Every row gives one point. Each copy is the shape, with its points in the same order, turned, moved and blurred by noise. Say if it was mirrored as well.
In the rows, 128 means zero.

Shape (9 x 3)
[[ 64 160 144]
 [ 43 126 110]
 [ 43 104 139]
 [167 135 143]
 [125 142  94]
 [107  43 127]
 [180 108  76]
 [ 83 147 113]
 [153 144 160]]
Copy 1 (9 x 3)
[[202  85  96]
 [232 122 125]
 [226 108 154]
 [105 117 107]
 [164 151  95]
 [164 147 195]
 [110 197 113]
 [197 123  98]
 [117  99 106]]
Copy 1 is: only turned
Copy 2 (9 x 3)
[[ 96 129 177]
 [141 123 199]
 [148 158 193]
 [122 113  73]
 [136  81 125]
 [207 158 123]
 [174  64  72]
 [122 104 162]
 [104 129  83]]
Copy 2 is: only turned
Copy 3 (9 x 3)
[[ 74 116  47]
 [ 34 146  77]
 [ 37 110  88]
 [153 119 114]
 [118 174 101]
 [ 61 114 175]
 [151 185 162]
 [ 86 141  71]
 [155 107  95]]
Copy 3 is: mirrored
Copy 4 (9 x 3)
[[ 99 129 183]
 [140 132 200]
 [127 175 205]
 [126 147  76]
 [157 117 131]
 [177 220 150]
 [198 138  66]
 [125 115 159]
 [101 159  82]]
Copy 4 is: only turned

Shape (11 x 6)
[[151 113 148 102 136 166]
 [132 129 117 103 134 159]
 [132 129 108 119 140 152]
 [139 153 104 109 161  23]
 [150 137 106 105 157  72]
 [125 118 102 136 168 113]
 [127 120 249 117 161 144]
 [152 159 153 125 167 141]
 [119 145 116 124 111 161]
 [ 67 135 115 108 158 168]
 [133 122 144 147 108 172]]
Copy 1 (11 x 6)
[[136 156 112 153  92  92]
 [111 158 126 136 119 111]
 [112 149 135 138 124 113]
 [112 117 181  20 109  90]
 [115 135 171  66 107  84]
 [ 93 116 165 112 115 107]
 [146 106  66 139  12 128]
 [138 150 151 126  76 132]
 [126 153 116 135 143 141]
 [ 57 154 110 135 116 146]
 [145 131 103 158 135 134]]
Copy 1 is: mirrored
Copy 2 (11 x 6)
[[172 141 129 133 168 136]
 [137 120 107 127 154 150]
 [135 132 108 119 147 127]
 [ 88  46 175 133 123  72]
 [118  76 147 128 141  81]
 [110 131 137  99 131  97]
 [184 156 231 141 159 189]
 [120 135 156 154 176 129]
 [128 134 101 152 138 159]
 [106 132 112  85 149 182]
 [156 164 117 153 120 146]]
Copy 2 is: mirrored

Shape (12 x 9)
[[110  89 139 135 121  82  47 162 136]
 [201 159 176 103 129 118 160 117 128]
 [126 165 108  67 127 137 170 163 130]
 [163  82 139 125 135 139 156 175 123]
 [122 139 160 135 125 138   7 132 144]
 [140  85 115 109 118 128 128 126 132]
 [146  92 116 135 152 116 126 156 179]
 [115 103 124 127 148 121 129 163 127]
 [112 124 107 143 104 132 169 162 141]
 [115  84 190  88 108 136 171 154 140]
 [107  88 137 129 144 137 166 144 125]
 [111 109 124 132 146 121 159 139 134]]
Copy 1 (12 x 9)
[[177 136 172 146 156 124 185 117  79]
 [ 74 125 125  54 113 136 123 133 148]
 [151 110 111 108  84 175  72 127 133]
 [ 98 138 154 101 127 130  88  94  70]
 [156  92 121 136 175 113 217  90 116]
 [123 120 155 129 107  96 113 110 106]
 [ 92 134 147 161 108 135 134 126  72]
 [130 144 151 146 135 149 107 112  95]
 [130 172 110 131 103 130  87 108 101]
 [124 149 169  91  80 143 118  52 129]
 [115 156 160 149 116 134  87  83 116]
 [116 153 149 145 118 138  97 115 119]]
Copy 1 is: only turned
Copy 2 (12 x 9)
[[ 96 157 171 134 158 151  76 148  72]
 [123 167 107  81  90 113 167  61 118]
 [149 131  68  97 131 174 130  96 163]
 [175 142 112 141 127 113 110  87 108]
 [ 89 137 223 109 150 177 144 142  92]
 [128 153 124 138 163 115 115 104 141]
 [168 183 123 129 161 128 123 132  98]
 [156 141 123 120 139 133 100 138 118]
 [149 124  77 155 133 135 133 140 128]
 [137  98  91 102 164 102 117  76  91]
 [162 118 104 121 151  97 106 128 127]
 [152 138 102 117 141 108 118 143 131]]
Copy 2 is: mirrored
Copy 3 (12 x 9)
[[131 134 124  92 157 157  71 117  68]
 [ 97 157 120 111  83 155 136  88 204]
 [134 156 152 196 125 149 148 110 170]
 [182 166  99 111 113 140 152  83 134]
 [ 90 155 124  73 128 178  78 189  91]
 [151 150  99 132 125 104 115 112 134]
 [118 164  77 125 143 138 142  94 106]
 [154 136 123 126 132 150 138 108 113]
 [132 150 141 124 164 106 164 105 132]
 [180 124  97 115 156 160 138 104 191]
 [168 108 109 118 127 124 160 104 132]
 [142 116 111 131 133 122 158  97 120]]
Copy 3 is: mirrored
Copy 4 (12 x 9)
[[109 205 103 103 209 132 100 136 149]
 [122 130 164 120 114 133 193 148  82]
 [150 122 113 192 118 122 144 181 126]
 [ 62 118 114 143 148 149 142 157 127]
 [155 196 124 115 221 136 108  71 111]
 [106 122 126 126 157 133 138 145 168]
 [109 139  85 114 158 184 144 151 149]
 [ 99 148  87 141 146 135 120 145 141]
 [107 130 116 154 107 162  96 162 149]
 [ 68 167 145 185 127 145 169 143 160]
 [ 77 137  95 149 117 137 136 131 162]
 [102 142  93 136 115 140 130 141 156]]
Copy 4 is: mirrored

Shape (18 x 12)
[[119 109 180  85  71 128 164 174 114  62 200 155]
 [ 80 117 102 158  89 149 135  81 180 119 174 153]
 [138 148 151 158 168 118  82  98 188 151 129  75]
 [ 59 100 175  57 103  55  82 119 173 102 102 179]
 [ 61 148 128 122  61 146 171 107 134 168 165 110]
 [ 50 114  95 104 177 113 147 178 162  86 113  97]
 [ 69 187  84 181  92 127  49 133 168 177 136 130]
 [ 90 188  85 134  59 149 118 148 194 161 118  74]
 [157  94 142 114  59  29 130 161 129 177 117 104]
 [143 176  71  79 128 131  51 135 143 154 175 102]
 [103 199  84  76  76  90 119 177 107  98 132  86]
 [126 182 163  77 163 102 171 101 168 127 160 168]
 [157 165 171 173 165 150 168 177 139 103 112  67]
 [ 51 114  76 144 121  65 123 129 204 147 190 175]
 [129 186 179 111 122 139 108  84 154 115 157  91]
 [110 187 176 156 141  70 147  93 212 107 132  95]
 [143 127  96 161  92 153 120 190 105  74 104 107]
 [129 207  62 122 173 128 121 118 106 168 182 124]]
Copy 1 (18 x 12)
[[155 181 195  82  49 168 142 177  72 148 163 166]
 [151 110 164  53 104 148 119  80 136 106 136  94]
 [135 165 139 168 187 151 147 100 182 116 104 116]
 [157 182  93  82 164 233  73 130  72  96 149 167]
 [162  81 176 100 107 137 158 116  99  67 167 138]
 [168 201 155  97 180  82  86 102  74 115 121 158]
 [148 135 126 144 143 127 107 119 138  35 145  39]
 [226 114 150 153 141 105 123 108 125  71 173  91]
 [139 147 115 125 169 158 130 195 143 126 249 162]
 [159 170  97 160 143 120 185 136  87 127 134  52]
 [200 151 164 156 158 112 123 196  38 118 182  92]
 [110 153 170 167 118 193 129  70  63 152 150 150]
 [151 170 208 196 127  80 104 142 163 145 119 174]
 [112 175 144  55 152 155 100  62 103  75 193  78]
 [164 126 185 178 134 193 164 125 123 124  98 127]
 [148 148 212 165 188 195  88  82 143 120 150 131]
 [179 162 156 128 104  65  80 198 142 150 127 118]
 [ 89 131 156 179 144  90 167 107  68 125 139  62]]
Copy 1 is: mirrored
Copy 2 (18 x 12)
[[124 174  59  99 167 130  31 180 133  97 100 133]
 [105 172  84 135 108 187 153 112 104 109 143 173]
 [116  92 141 121 138 111 152  42 152 110 187 128]
 [202 132 101  98 134 131 101 188 128 158 229 168]
 [131 180  37 125  92 164 156 126 148  86 139  94]
 [ 46 134 131  88 115 121 123 182 123 148 200  95]
 [124 118 132 160  50 154 178 125 166  44 188 159]
 [110  99  94 116 107 193 190 139 169  41 178  86]
 [161 137  75 177 206  99 153 181 214 117 170 115]
 [111  28  91 129  92 104 155 136 152  83 122 154]
 [ 95  64  58 141 102 141  93 198 186  78 159  87]
 [142 111  53 136 137 101  91 113  59 114 175 103]
 [ 66 136 154 134 167 119  81  77 154  89 155  36]
 [ 88 171  69 143 119 121 179 168 100  95 209 202]
 [144  92  72 107 116 137  91  56 141  98 154 113]
 [109 127  80 134 162 147 103  60 126 101 243 111]
 [ 74 121 160 152 142 174  90 167 182  92 112 101]
 [ 71  73  71 190  64  81 143 109 114  88 128 111]]
Copy 2 is: only turned
Copy 3 (18 x 12)
[[148 159 167 203  94 184 184 113 159 131  77  67]
 [113 166 102 150 118 126 172  95 125 110 101 202]
 [100 147 107  91 135 105  54 126 185 116 135 155]
 [152 213 143 122  56  71 123  82 105  62 109  67]
 [123 180 134 143 195 126 184 122 103 133 103 146]
 [155 124  65 160  89 128  98 154  72 130 142  96]
 [205 178  93  91 168  96 129  97 158 111 161 201]
 [140 186  70 102 191 133 166 128 145 113 188 143]
 [135 198 226  78 116 155 131 155 132 107 173 103]
 [154  91 132 106 157 118 127  47 164 122 191 129]
 [182 136 138 175 164 113 158 126 142 109 211  71]
 [112  97 134 142 139 111 129 119 145  40  69  97]
 [125 120  96 141 140 152  92 220 208 148 118 103]
 [171 158 120 128 102 159 126  82  67  55 119 194]
 [ 94 151 122 157 166  90 109 103 205 108 114 114]
 [ 96 177 106 154 145 117  74 157 173  37 120 137]
 [174 141 112 151  87 139 168 177 186 177 178 126]
 [165  46 142 132 189 103 120 109 140 112 141 168]]
Copy 3 is: only turned
Copy 4 (18 x 12)
[[207 168 149 189  81 117 139 104 136  78 177 161]
 [150 169 146 151 144 172  95  72 127 150  86 119]
 [ 89  96  78 138 171 154 166 145  95 132  89 104]
 [132 207 116  50  90  97 173  76 110  95 136 118]
 [158 156 112 152 177 192  84  58  92 100 133 181]
 [194 121 180  78 176 134 152 131 117  59  96 111]
 [167 122  59  82 151 222 126 101 122 165  59 148]
 [184 142 102 102 200 204 110 137  65 164 116 166]
 [157 133  97 131 126  72 173  92  45 130  97 238]
 [142 140  67 111 139 161  99 208 133 118  75 175]
 [233 141  86  99 126 146  99 168  60  79 117 172]
 [ 85 140 161 134  80 173 116 128  83  69 141 136]
 [167  30 132 174 163 148 162 147  82 103 154 114]
 [148 184 168 101 120 184 151  72 115 118  23 159]
 [112 139  72 168 135 167 120 145  91 105 145 103]
 [110 127 119 150 126 184 177 111  25 108 112  79]
 [241  68 117 136 143 104 120 133 120 147 123 133]
 [132  81 103 131 121 195  64 164 115  75  54 168]]
Copy 4 is: only turned

Shape (15 x 12)
[[ 92 122 106 117 156  85 165 127  69  78 119 181]
 [135 114  45 112 135 118 129 122  94 160  93 111]
 [171  99 156 111  67 190 163 174 120  85 166 183]
 [152 122  77 196 163 113 170  96 139 151 137 172]
 [133 112 159 142  97 182 112 194 174  74  76  77]
 [ 95  90 167 144 137 105 205  92  74 176 130 182]
 [127 173 168 134 164 179 116 155 124  87 122 122]
 [140  46 137  93 142 111  91 123 111  77 126 102]
 [191  79 118 138 120  98 119 186 161 166  94  81]
 [145 143 147 160 112  84 200  96 170 115 164 102]
 [182  50 151 195  76 131 102 168  69 142 137 104]
 [163 164 153 132 162 167 204 114 104  74 134 167]
 [176  70  53 141 152 149 177 140  63 160  77 112]
 [109  77 103 155 167 164 114 147  74 122 155 153]
 [136 160  65 136 128 144 117 109 154 128  50 164]]
Copy 1 (15 x 12)
[[181 115 158  93 113 153  50 196 161 148 174 132]
 [135  87 102 104 108 184 114 145 101 196 145 157]
 [205 168 196 133 154 133 140  57 157 119 171 131]
 [132  52 136 175  95 160  99 155 156 114 112 136]
 [170 120 182  44 100 125 200  82 124 158 136  43]
 [196 109 110 169  74  82  85 173 148 114 199 153]
 [156 179 172  79  84 132 148 138 174 138  96  88]
 [147 142 130  99 180 132 120 156 104 174 165  60]
 [159  70  97  80 156 143 202 122  83 122 121 108]
 [107  71 184 119 124  58 141 147 156 107 131 148]
 [226 104 141 163 171 134 223 146 121 170 147 103]
 [136 153 164 111 101 134 107 128 235 107 149 128]
 [142  80  74 128 112 215 158 144 147 167 194 142]
 [175 151 156 163 107 191 120 172 119 153 152  93]
 [154  68 123  80  72 169  86  88 148 179  92 119]]
Copy 1 is: only turned
Copy 2 (15 x 12)
[[196  95  82 141 143 110 132  83 152 113  83  68]
 [185 150 152 137 173 112 159 126 106 147  58 139]
 [105  57 188  80 120  87 151 134 111  82 153  44]
 [140 162 109 109 122  81 190  52 110  83  79 134]
 [ 77 120 173  84 200 146  74 149 131  70 152 139]
 [127  77  68 182  95 138 195 113  92  96  90 101]
 [127 130 138 128 145 117  71 104 106 103 186 101]
 [184  95 169 115 115 133 104 164 179  82 100 140]
 [101 154 200  90 139 179 129 131 114  93  51 150]
 [ 87 148 122 103 114 164 197  73 179 107 142 121]
 [141 145 187 121 126 156 170 186  97   7  97  94]
 [127  93 141 157 126  93 145  36 125  97 166  79]
 [184 114 188 155 182 114 183  96  72  82  58 146]
 [202 111 115 108 123  96 132 133  79  64 116 118]
 [106 165 132 130 195  50 117  99 130 136  75 131]]
Copy 2 is: mirrored

Shape (17 x 12)
[[140 160 106 186  71  66  78 175  88  87 111 134]
 [101  79 129 123  76 138 167  90  91 145 174 132]
 [ 93  91 160 156  92 159 162 145  75  80 137 141]
 [ 85 173 100  72 148 120  73 111  67 147 169 169]
 [ 83 145 179  82  93 148 161  95 155 109  84 145]
 [141  74 190  96  73 121 193 158 135 119 139  70]
 [129  83 124 177 160 105  75 170 178 132 117 140]
 [161 147 199 148 151 122 123 175 172  86 104 194]
 [173 119 154  74 100  99 169 169  88 168 159 128]
 [170 126 155 122 141  91 134 133 172 154  86 147]
 [159  77 113 100  98 163  94 110 114 138 118 185]
 [166 128 202  73 103 165  95 118  64 172 147 134]
 [147  85  87 102 165 120 104  64 161 109 189 185]
 [102 122 106 156 135 155 177 139 166 154 117  98]
 [ 71 152 116 145  76  53 118 108 176 151  74 193]
 [116 144 203 115  54 143 155 112 178  70 172 161]
 [165  93 106 169 167 114 187  79  92  95 147 114]]
Copy 1 (17 x 12)
[[102 155 117 102 158 107 209 147  69 157  48 169]
 [100 125 115  58 169 198 109 120 158  90 123 102]
 [113 106 154  72 201 130 107 136 101 105 101  95]
 [ 74 164  58  88  84 101 142 139 108  55 145 128]
 [103  84 108 121 159 106  77  39 126 105 118 135]
 [143  99  94 147 225 163  89 120 161 157 105  89]
 [183 158 177 145 120 121 180 128 118 155 144 143]
 [172  82 132 149 142  80 164  80  48 160 145  97]
 [132  96  41 124 157 151 148 150 155 132 104  67]
 [162  83 103 162 130 128 182  85 144 137 130 130]
 [105 153 146 129 110 150 167  82 132  85 106  60]
 [ 52 122  73 124 161 106 150 116 168 114 150  42]
 [138 151 123 136  94 212 158  94  86  63 181 114]
 [144  79 162 125 111 153  96 140 153 142 118 154]
 [163 124 104  72 110 115 173  34 129 132  83 201]
 [106 108 100  92 178 158  77  41  64 168 139 104]
 [122  65 152 129 166 203 165 171 104  72 144 146]]
Copy 1 is: only turned
Copy 2 (17 x 12)
[[153  35 132 127  60 182 145 210 149 103 124  91]
 [149  95 186  84 146 172  88 142  57  56 130 146]
 [129  70 189 148  78 136  79 132  78  59 110 146]
 [236 158 148 153 153 199 133 182  81  63 128  66]
 [198 128 125 143  90 111 110 100  91  80 170 184]
 [116 105 208  78  91 150 105  74 154  77 136 186]
 [111 154 120  86  70 123 149 155 109 155  69  92]
 [172 102 134 181  85  95 144 116 145 174  70 159]
 [192  83 212  81 155 176 125 106 159  91 116 131]
 [168 116 128  98 119 110 177 100 130 156 123 135]
 [184  98 146 112 107 176 100  89  52 153 114  96]
 [211  92 152 122 134 202 140  55 107  69  79 124]
 [136 161 154 130 168 191 133 156  23 168 117 130]
 [109 133 129  94 139  88  99 135 123  93 146 102]
 [222 113  89  66  77  93 149 198  89 128 160 140]
 [165 115 122 144 102 151  76 140 106 100 115 240]
 [ 69  81 195 145 169 131 166 138  75 104 155 133]]
Copy 2 is: only turned
Copy 3 (17 x 12)
[[ 73 156 213  92 135 110 166 148 106 222 148 128]
 [ 94 152 141 143  95  94 155  89 139  68 100 129]
 [ 73 166 151 128 134 109 136  88 137 113 129 200]
 [184 106 193 152 101 168 177  89 170 150 149  98]
 [ 93 131 105 182  41 131 105 115 111 139 165 162]
 [ 34 135  57 146 121 103 158 155 102 103 108 158]
 [110 106 140  81 170 111  58 127 111 183 134 102]
 [130 150 125 171 167 134  65 158  82 197 173 176]
 [109 112 123 166 144 111 187 190 120 100 106 131]
 [133 115 118 139 106 106  83 188  78 162 136 118]
 [113 154 183 132 117 146  87 152 140  81 148 100]
 [141 173 111 164 119 133 160 182 201 104 159 125]
 [166 149 152 138 133 167  89  80  72  97 114  54]
 [ 95  94 118 122  93 107  81 113 129 149  54 153]
 [106  94 193 157  56  60  99 108  80 189 171  97]
 [ 58 188 108 228 118 129 117  89  91 153 153 137]
 [152 180 137  81 114 117 136 112  71 109  55 152]]
Copy 3 is: only turned
Copy 4 (17 x 12)
[[ 67 143 111 177 139 168  91 138 101  99  54 206]
 [172  80 143 159  92 138 138 143  95 176 148 153]
 [103  50 167 123 114 137 109 132  74 135 124 152]
 [117 127 109 193 104  84  66 118 193 118 171 157]
 [ 89  78 121 118 196 144 141 152 124 170 202 149]
 [137  68 186 144 160 173 188 193 100 152 116 105]
 [135 174 155  96 167 191  60 107 140 138  79 127]
 [ 68 112 113  60 170 203  78 165 146  90 127 118]
 [160  88 135 158 123 143 172 196 168  91 115 123]
 [131 148  97  86 179 178 134 163 166 138 112 130]
 [179  58  93 132 150 166  78 115 157 148 121 155]
 [130  54  95 174 120 156 156 101 178 107 145  90]
 [172 120 102 128 104 151  22 167 174 208 144 121]
 [164 152 140 102 179 119 124 143  70 146 142 118]
 [108 177 109 112 178 180 116 138 139 158 167 249]
 [ 85  69 126 138 148 224 104 196  86 152 199 131]
 [134 113 103  95  89 101 104 178  95 195  73 112]]
Copy 4 is: mirrored

Shape (17 x 12)
[[137  80 133 115 103 144  83 116 140 139 117 147]
 [139  56 168  73 126 115 154 104 121 118 103  92]
 [149 113  98 115 121 184 135 136 131 158 155 143]
 [119 153  24 169 122 130 131  60 122 138 111 138]
 [117 141 163 147 171 135 103 177  83  96 138 116]
 [122 108 144 125  37 137 118 160 117 123 152 131]
 [119 165 111 123 149 103 138 134 120 143 157 169]
 [ 63 171 173 131  67 137 167  98 166 115 183 138]
 [124 142 136 110 140  86 114  42  72 177 169 154]
 [ 93 153 143 111 152 116 116  78 143 191  84 134]
 [118 120 143 191 142   7 174 131 137  98 127  74]
 [ 95 103  79 105  69 129 116 136  98 125 138 106]
 [126  77 130 112 136 123 137 103  73 141  79 121]
 [ 51 117  56 115 166 151 157 116 135  83 101 111]
 [143 163 159  99  64 190 170 138 124 104 163 159]
 [138 160 157 144 137 138 135 159 112 155 180 116]
 [143 157 101  74 103 141 129  88 121  88 110  93]]
Copy 1 (17 x 12)
[[103 193 133 123 114 172 139 132 108 161 148 101]
 [175 154 145 110 152 186 111  93 130 127 189 134]
 [126 154 106 132 118 124 104 167  80 172 121 140]
 [138 123 128 108 148 133 226 162  73 170  76 180]
 [120 162 165 118 148  60 107 110 147 106 103 103]
 [127 172  63 137 113 144 127 114 118 108 100  83]
 [108 109 108 143 134  75 152 138 133 138 130 142]
 [123  61  91 158  72 136 143  82 101 109  92  94]
 [137 123 101  98 106  98 194  88 155 207 141 162]
 [132  86 153  74 123 141 179 154 147 170 155 115]
 [131 130 149  89 134 134 172  96 168  18 121 200]
 [138 162  77 114 180 156 141 109  90 153  91 109]
 [178 175 147  76 148 135 158 113 107 148 168 124]
 [130 100 171 117 218 130 157 115  38 120 115 134]
 [170 133  93 199  90 113 111 133  98 135 113  82]
 [120 130 115 121 105  77  96 146 147 126  98 131]
 [189 119 130 158 171 167 153 130 133 161 102 126]]
Copy 1 is: only turned
Copy 2 (17 x 12)
[[105 127 115  96 167 142 121 110 129 138 100 141]
 [104 160 138 136 148 113 180 133  69 148  72 169]
 [164 138 102  93 100 141 133 112 148 129 105 119]
 [162  77 139 147  99 198 134 120 187 118 159 198]
 [ 90 125 127 168  93  96  91 144  97  89 134  95]
 [141 159 129  86 161 169 109 149  83 130 148 103]
 [125 130 124 164  84 158 105 164 162 157 124 113]
 [152 175 152  99  84 177  45 186  83 174 128 170]
 [124 133  95 160 134 147 126 227 181 136  97 184]
 [ 91 106 169 111 106 112 124 170 175 171 108 184]
 [ 43 181 196 203  85 206 147 162  93 102 144 160]
 [142 120 103 108 141 162 154 141  93 141 178 142]
 [122 133 145 157 160  97 174 134 129 127 120 165]
 [135  97 125 166  62 127 135  79  99 168 172 193]
 [210 148 141 104 114 150  79 156  82 148  91  98]
 [121 158 127 119  72 136 105 179 130  98 112  95]
 [155  64 137 129 110 162 146 151  75 142  95 160]]
Copy 2 is: only turned
Copy 3 (17 x 12)
[[183  90  82 116 132 120 122 102 156 113 141 107]
 [171  69 130 152 170 123 100  59 131 171 141 147]
 [128 116 114 104 119 116  82 120 171  93 100 122]
 [111  63 113 148  92 209 133 188 149  88 113 127]
 [107 141 153  89 130 107 163 113 148 153 184 115]
 [154 134  60 104  95 131 124  91 185 173 111 133]
 [139 129 154 114 122 136 138 173 184 123 139 162]
 [173 144 144 170  56 112 168 120 168 175  62 158]
 [168  27 166  90 103 138 157 135 182 121 121 195]
 [208  98 166 133 109 171 146 117 131  83 139 167]
 [103 115 103 209 152 148 193 125 128 179 187 218]
 [135  92  80 113  71 164  82 124 164 167 143 120]
 [146  64 135 121 151 177 120  78 157 133 157 127]
 [114 107 170 191  97 177  90 156 132 136 158  83]
 [145 164 128  97 126 115 116 108 181 171  38 124]
 [108 149 137  96 112  98 151 108 161 123 134 177]
 [151  94 127 110 130 160  94 145  90 176  90 122]]
Copy 3 is: only turned

Shape (17 x 12)
[[ 78 170 124 134 134 194  90  96  97 125 142 113]
 [130 113 129 127 157 186  45  50 147  75 177  91]
 [125  98  73 118 132 162  86  73 117  94  65 207]
 [108  81 135 147 126  57 135 103 137  96 103 188]
 [101 159 119 175 132  80  43 180 122 201 109 113]
 [146 150 114 144 154 122 140 146 124 138 155 117]
 [182  65 163  91 158  50 134 136 156 107 111 130]
 [178 126 164 130 119 169 119 193 193 171 148 187]
 [168  96 212 154 142 237 185  84 170 175 171 146]
 [138 131 221 140 107 143 139  94 180 153 202 103]
 [114 114 221 160 154 100 154 178 164  94 111 133]
 [ 85 107 122 209 173 143 134 183  96  81 220 121]
 [166  72 209 159 184  82  98 136 177 107 174  97]
 [144 143 146 100 140 133 105 116 195 117  96 149]
 [163 108 117 117 100  89  59 165 101  52  92  89]
 [ 77  89 101 208 130 145 121 126 185 156 138 118]
 [ 66  67 192  96 167 130 147 162 196 194 153 162]]
Copy 1 (17 x 12)
[[147 124 116 132 213 175  85 143 108  54 137 104]
 [ 90  90 179  87 206 203 103 190  96 112 133 122]
 [136  50  66 170 122 214 148 147 103 106 109 125]
 [126 129  94 186  74 141 110 168  94 135 135 189]
 [183 194 154 128 114 109 185 156 108  27  95 126]
 [115 143 138 133 143 114 111 124 159  90 133 128]
 [111 163 171 139  59 147 110 124 112 193 108 159]
 [109 150  80  34 112 106 141  69 113 111  94 140]
 [147  86 113  28 190 119  49  53 118 138 147 197]
 [114 179 154  48 167 134  62 103 101 109 161 203]
 [144 160 126 114  80  76  36 140  86 126 102 145]
 [ 86 124 130 150 202  22  94 173 101  99 144 114]
 [ 95 162 207  77 110  90  91 169  94 160  97 180]
 [128 142 103  76  89 186  99 142 132 120 107 126]
 [ 79 141 188 176  69 163 127 142  65  91 121  70]
 [177 111 115  89 134  87 139 177 103  95 190 141]
 [189 205  77  76 156  98 117 130  90 195 116 164]]
Copy 1 is: mirrored
Copy 2 (17 x 12)
[[101 126  84 193 184 132 111  94 164 169 119 130]
 [162 161  58 219 166  59 100  62 163  98 131 136]
 [180 172  87  73 192 126 157  90 166 149 109 100]
 [181  85 168  69 135 114 163  61 119 121 133 122]
 [120  47 110 128 167 125  91 182  90 163 186 156]
 [132 125 157 160 101 133 110 145 129 143 116 145]
 [132 105 179  78  94  63 162 125 120  48 131 121]
 [ 98 183 163 137 126 155 129 144  52  86 187 140]
 [ 67 216 116 208  82 127 153  62  53 116 133  75]
 [ 75 131 162 220  88  94 115  51 104 112 186 116]
 [ 86  76 161 114 106 128 141  60  74  68 114 163]
 [190  78 155 249 122 176 112 113  99 113  80 149]
 [146  81 151 168  98  60 110  92  49  46 125 125]
 [112 164 125  95 139  93 122 101 117 102 153 175]
 [141  65 107  98 144 119 113 159 184  39 140 138]
 [164 104  81 186 111 140 175 105  69 161 160 157]
 [ 90 124 187 171 155  92 224  95  41 119 145 140]]
Copy 2 is: mirrored
